Each row is a point. Each table stands for the endless flat space through its points: a line for two points, a plane for three, and so on. The two share one point or none. Which?

First, 2 rows:
[[ 16 -25  -6   7]
 [ 16  -5  -6  23]]
Second (2 x 4):
[[ 12 -10  -7  14]
 [ 20 -10  -5  24]]
They share: [ 16 -10  -6  19]

First:
[[-32  13 -23 -21  -1  -3  -8 -10]
 [-32  18 -29 -22  -5  -3  -6 -16]
 [-17   3 -23 -13 -20  15  -9   2]]
Second:
[[-34  -1 -18 -14  -3  21 -37 -12]
 [-19  -4 -23  -5  -3  33 -27 -10]
 [-33  -4 -17  -9  11  49 -31 -10]
 [-38 -22  -9  -1  -5  26 -30   3]
 [-28 -10 -17  -5   0  36 -27  -4]]
They share: no point

First:
[[-33 -10   4 -54 -24   6 -10   2   2 -45  11  -8]
 [ -5   1   7 -27  11  45   0  -1  -8 -37 -15   0]
 [  0   7  15  -6  24  58  11 -11 -18 -25 -23   6]
 [  4 -24   2 -24 -23  23 -27   9  -8  -7  -4 -20]
 [  5  11   1 -36  14  30 -15 -11 -13 -24  -4 -15]
 [ 21  13 -14 -10 -17  21  -2  -8  -2   4  20 -38]]
Second:
[[ -9 -39 -15   2   6  26  -2 -14 -24  10  10   0]
 [-30   5 -28 -15  -1   9 -14 -27 -12 -19  45   7]
 [  3  -6 -12  17 -33  29   4  28  15 -11  25 -24]
 [ -8 -14 -26   8  -8  21  -1  -1 -13   2  31   0]
 [ 22   8  17 -14 -35  26  -1  16   2 -17   4 -38]
 [-10  30  10 -54 -10   5 -19 -37 -19 -34  21 -14]]
They share: [-11   0   5 -21 -14  20   0  -9  -8 -16   8 -14]

First:
[[ 25  19  -8  14  13 -20  13 -28  15   1 -14   5 -19  17 -20  13   5  -7]
 [  5   1  16 -10  16 -18  -8   8   2  19  -8  16   7  -2 -25  17  20 -19]
 [ 13   9  25  32  18 -32  20 -24  29  17  -8  -6 -39  29  -6  10   7  17]
 [ 12   6   8   6  13 -23   9 -13  11  10 -10   3 -13  14 -19  16  10  -5]
 [ 20  11  20  21  12 -23   9 -23  21  11  -5  -2 -26  15  -8  13   6   7]]
Second (5 x 18):
[[ 12   6  19   1  20 -31  18 -11  20   9  -4 -11 -28   3 -13  20   3  -3]
 [ 29 -17  14  -6 -19 -12 -10 -24   9  10 -10 -14 -10  27   3   4   7  13]
 [ 20   1  29  13  11 -12   0 -38  28 -12   9 -17  -5   8  -9  21 -11  13]
 [  3 -11  26 -13   9 -38  -1  -7  -6  16   2  -2 -16   0   3  23   3 -10]
 [  9  24  34  29  20 -13  22 -19  42 -13   0 -11 -26  -4 -28  25   3  -3]]
They share: no point

First (4 x 24):
[[ 13 -10  -1 -16  -9  26  29   9   7  -7 -16 -12   7   5  15  23 -19   0
    8   4 -12  -4 -11 -13]
 [ 27  -2   9 -10  -8  26  20  13  32  -4 -12   1   8  -7  11  17 -16   6
   21   1   4 -19 -12  -8]
 [ 11  -3  -5  -1   5  23   5  17  30  -1 -14   2  27   2  -2  26   8   3
   16  22  -4  -4 -10 -24]
 [  1  13 -19  -2 -10   2   9  24   5  27 -23   9   2  -2   6  10   1  -4
    7   6 -27   1 -20 -16]]
Second (7 x 24):
[[ -2 -24 -17   2 -11  -8  34  11 -17  -2 -25   1 -15   6  17  48   5   6
  -17  15 -15  28  17  -9]
 [-12  10 -36 -49  26  50  24  53  14  30 -48  -3  18 -10  23  35  27   5
   -1  11 -19 -16 -11  14]
 [ 32  24  19  16 -37  12  -3   3  20   0 -11   3 -12   6   1 -14 -36 -20
   39  -5 -22 -10 -47 -32]
 [  8  -8 -23 -15   2   4  30  24   7  12 -13  18  -7  -9  28  47  -9   5
    0  22 -20   0  -4  -8]
 [ 20 -11  15  35 -50 -18   5 -17   2   1 -12 -20  -7  17  -5 -17 -12  -7
   -8   5 -17  22   5 -28]
 [  7 -10 -14 -16  -2  16  22  20 -21   1 -33   8 -11   4  15  37   8 -12
    5  15 -10   5 -11  -9]
 [ -4 -22 -19   6 -19  -8  29   5  -2  10 -23  -5 -16   6  11  32   8  14
  -21   9 -30  22  23 -12]]
They share: no point
